Rows are points. Examples show where two turns around zero, p and q, send a point. Where does a point land after both, in the order given? Backwards means that the second turn is done in reverse. Each puzzle has new turns, and all numbers are rounded.

Turn p:
-0.063; -0.168; 0.062 => -0.047; -0.183; 0.022
0.030; 0.114; 0.094 => 0.071; 0.078; 0.108
0.118; -0.051; 0.101 => 0.143; -0.074; 0.026
-0.086; 0.105; -0.257 => -0.169; 0.179; -0.155
Turn q:
0.083; 0.103; -0.037 => 0.073; 0.110; 0.039
0.130; 0.098; 0.008 => 0.122; 0.082; 0.071
-0.193; -0.023; 0.037 => -0.189; -0.058; 0.010
-0.258; -0.075; -0.124 => -0.256; -0.002; -0.149
0.032; 0.065; 0.069 => 0.029; 0.009; 0.095
0.206; -0.167; 0.048 => 0.221; -0.140; -0.064
Where do these land?
q, then p: 0.100; 0.001; -0.066 => 0.075; 0.071; -0.061
p, then q: -0.202; 0.248; 0.023 => -0.170; 0.036; 0.269
p, then q: 0.084; -0.054; 0.066 => 0.104; -0.048; -0.035
p, then q: 0.018; -0.195; -0.023 => 0.005; -0.077; -0.181

Turn p:
0.040; 0.032; 0.029; -0.138; -0.038; -0.274 => 0.031; 0.213; 0.047; -0.096; -0.065; -0.193
0.177; 0.169; 0.150; -0.014; -0.039; 0.039 => 0.155; 0.081; 0.197; -0.035; 0.048; 0.114
0.158; 0.008; -0.192; 0.025; -0.150; 0.059 => 0.177; 0.007; -0.101; 0.077; -0.176; 0.100
-0.081; 0.105; -0.016; 0.069; 0.047; 0.027 => -0.075; 0.050; -0.017; 0.069; 0.082; 0.076
-0.130; 0.015; 0.081; -0.152; -0.021; -0.041 => -0.149; 0.054; 0.062; -0.134; -0.036; -0.030
-0.091; -0.166; 0.071; 0.137; 0.113; 0.139 => -0.087; -0.254; -0.010; 0.064; 0.123; -0.017
0.122; -0.047; -0.176; -0.018; 0.155; 0.061 => 0.140; -0.049; -0.214; -0.047; 0.072; 0.029
-0.074; 0.091; 0.101; -0.168; -0.181; -0.118 => -0.098; 0.166; 0.158; -0.101; -0.160; -0.028
-0.121; -0.207; -0.048; 0.258; 0.114; 0.109 => -0.094; -0.269; -0.120; 0.201; 0.113; -0.051
Turn q:
-0.253; -0.167; -0.013; 0.031; 0.216; 0.119 => -0.173; -0.279; 0.078; -0.021; 0.130; 0.151
0.362; -0.054; 0.142; 0.008; -0.154; -0.092 => 0.380; 0.089; -0.040; 0.057; -0.094; -0.142
-0.016; 0.054; 0.019; 0.156; -0.057; -0.064 => -0.030; 0.052; 0.004; 0.173; -0.014; -0.039
0.297; -0.115; -0.086; -0.047; -0.047; -0.257 => 0.242; 0.050; -0.157; -0.032; 0.104; -0.286
-0.026; 0.153; -0.002; -0.009; 0.089; 0.082 => -0.059; 0.110; 0.058; -0.029; 0.043; 0.131
0.079; -0.005; -0.013; 0.076; -0.014; -0.009 => 0.063; 0.024; -0.049; 0.072; 0.019; -0.002
-0.104; 0.121; 0.061; -0.083; 0.022; -0.030 => -0.100; 0.073; 0.133; -0.062; -0.025; -0.008
-0.212; -0.024; -0.015; -0.095; -0.032; 0.071 => -0.178; -0.097; 0.037; -0.092; -0.092; 0.038
-0.126; 0.038; -0.094; -0.038; -0.023; 0.180 => -0.146; -0.021; -0.064; -0.067; -0.072; 0.159
Where do these land?
p, then q: -0.076; 0.078; 0.133; 0.238; 0.076; 0.069 => -0.004; -0.124; 0.135; 0.158; 0.137; 0.139
p, then q backwards: -0.103; 0.155; -0.125; 0.164; 0.032; -0.113 => 0.027; 0.164; -0.115; 0.217; -0.019; -0.054
q, then p: -0.111; -0.053; -0.008; -0.194; 0.060; -0.152 => -0.107; 0.067; 0.029; -0.174; 0.000; -0.180
q, then p: 0.111; -0.061; -0.058; -0.224; 0.241; 0.017 => 0.078; -0.009; -0.078; -0.325; 0.100; -0.007
q, then p: 0.065; 0.010; -0.013; -0.179; -0.041; 0.118 => 0.047; 0.027; -0.004; -0.153; -0.132; 0.092
q, then p: -0.004; -0.159; -0.100; 0.004; -0.221; 0.034 => 0.025; -0.006; -0.137; 0.088; -0.230; -0.072
p, then q backwards: -0.055; -0.044; 0.198; -0.032; -0.078; 0.064 => -0.164; -0.021; 0.140; -0.073; 0.058; -0.001
q, then p: 0.173; 0.074; -0.028; 0.224; -0.070; -0.037 => 0.138; 0.079; -0.054; 0.226; 0.083; 0.080

Turn p:
-0.190; -0.118; -0.013; 0.109; 0.156; 0.043; -0.007; -0.054 => -0.121; -0.113; -0.126; 0.091; 0.001; 0.193; -0.009; -0.048
0.133; 0.070; 0.046; -0.132; -0.206; 0.064; -0.041; -0.121 => 0.200; 0.039; 0.138; -0.086; -0.072; -0.111; -0.122; -0.067
0.064; 0.106; -0.189; -0.069; -0.027; -0.199; -0.256; -0.155 => 0.150; 0.259; -0.142; 0.186; -0.115; -0.102; -0.131; 0.024
0.217; 0.004; 0.062; 0.085; 0.055; -0.149; -0.073; 0.095 => 0.093; 0.012; 0.010; 0.114; 0.126; -0.114; 0.076; 0.203
-0.192; 0.138; -0.014; 0.145; 0.212; 0.140; -0.017; -0.024 => -0.220; 0.041; 0.047; 0.148; 0.094; 0.216; -0.047; -0.103
-0.091; -0.004; 0.015; -0.148; -0.150; 0.045; 0.270; 0.038 => -0.067; -0.053; 0.064; -0.245; -0.105; -0.073; 0.124; -0.162
-0.147; -0.171; 0.123; -0.007; 0.080; 0.080; -0.020; 0.269 => -0.229; -0.191; -0.093; -0.142; 0.128; 0.023; -0.047; 0.122
-0.003; 0.074; 0.048; 0.159; -0.114; -0.109; 0.023; 0.036 => -0.054; -0.029; 0.119; 0.108; -0.104; -0.081; 0.069; 0.090
0.093; 0.009; -0.141; 0.096; 0.021; 0.022; -0.057; -0.012 => 0.067; 0.112; 0.006; 0.049; -0.016; 0.109; 0.015; 0.102
0.116; -0.107; 0.062; -0.239; -0.027; 0.063; 0.179; -0.072 => 0.180; -0.075; -0.022; -0.224; 0.062; -0.059; 0.074; -0.162
Turn q:
0.259; -0.040; -0.146; -0.174; 0.088; 0.168; 0.065; -0.116 => 0.088; -0.162; -0.078; -0.070; -0.043; 0.289; -0.208; -0.025
-0.041; 0.040; -0.102; 0.020; 0.041; -0.068; 0.086; -0.009 => -0.072; 0.005; -0.090; 0.034; 0.104; 0.032; 0.017; 0.036
0.069; -0.009; 0.075; 0.134; 0.068; -0.032; 0.019; 0.102 => 0.061; -0.053; 0.120; 0.103; 0.095; -0.056; 0.012; 0.035
-0.089; 0.094; 0.158; -0.096; 0.132; -0.070; -0.056; 0.137 => -0.068; 0.124; 0.188; -0.114; 0.119; -0.094; -0.060; 0.011
-0.169; -0.119; -0.003; 0.235; -0.071; 0.129; 0.078; 0.029 => -0.087; -0.003; 0.051; 0.222; -0.136; 0.007; 0.198; 0.095
-0.215; 0.104; -0.082; 0.085; -0.107; -0.037; -0.168; 0.061 => -0.103; 0.185; -0.096; 0.077; -0.083; -0.214; -0.001; 0.058
0.174; 0.120; 0.030; -0.152; 0.049; 0.014; 0.088; -0.162 => 0.086; -0.004; -0.044; -0.096; 0.090; 0.187; -0.099; -0.184
0.144; 0.040; -0.005; -0.091; -0.124; 0.037; -0.148; -0.145 => 0.140; -0.008; -0.108; -0.077; -0.133; -0.015; -0.106; -0.155
0.065; -0.107; -0.087; -0.031; 0.189; -0.049; 0.057; -0.142 => -0.116; -0.218; -0.042; -0.030; 0.079; 0.097; -0.054; -0.059
-0.188; -0.203; -0.055; 0.174; -0.196; 0.123; 0.012; -0.067 => -0.081; -0.038; -0.067; 0.143; -0.272; -0.020; 0.238; 0.064
-0.009; 0.079; 0.217; -0.105; -0.069; -0.213; -0.035; 0.312 => 0.152; 0.171; 0.167; -0.192; 0.177; -0.215; 0.061; 0.123
Where do these land?
p, then q: 0.022; 0.102; 0.103; -0.026; 0.032; 0.045; 0.034; -0.088 => -0.023; -0.070; 0.057; 0.018; 0.019; -0.011; 0.009; -0.157
p, then q: 0.052; 0.140; -0.066; 0.090; -0.077; 0.069; 0.044; 0.130 => 0.024; 0.186; 0.148; -0.043; 0.052; 0.004; 0.049; -0.011
q, then p backwards: -0.397; -0.171; -0.038; -0.098; -0.101; -0.014; -0.070; 0.035 => -0.159; 0.029; -0.166; 0.023; -0.165; -0.155; 0.144; 0.298
p, then q backwards: -0.094; -0.252; 0.118; -0.085; -0.095; 0.050; 0.072; 0.048 => 0.094; -0.236; -0.071; -0.137; 0.029; -0.097; -0.065; -0.100
p, then q: 0.124; 0.097; 0.052; 0.245; -0.070; 0.093; -0.096; 0.002 => 0.127; 0.041; 0.272; 0.093; -0.025; -0.092; 0.027; 0.013
q, then p backwards: 0.071; 0.022; -0.206; 0.156; 0.352; 0.014; 0.053; -0.100 => -0.208; -0.026; 0.233; 0.142; 0.224; 0.077; -0.186; -0.012
p, then q: 0.086; 0.102; 0.076; -0.073; -0.089; -0.268; 0.065; -0.177 => 0.144; -0.113; -0.154; 0.060; 0.191; -0.072; 0.148; -0.141
p, then q: 0.048; 0.030; -0.185; -0.094; -0.022; 0.069; -0.084; 0.023 => 0.062; 0.152; -0.048; -0.029; 0.004; 0.013; -0.169; -0.013
p, then q: 0.087; -0.070; 0.146; -0.116; 0.069; -0.059; -0.018; 0.126 => -0.094; -0.139; 0.008; -0.097; 0.149; -0.038; -0.061; 0.081
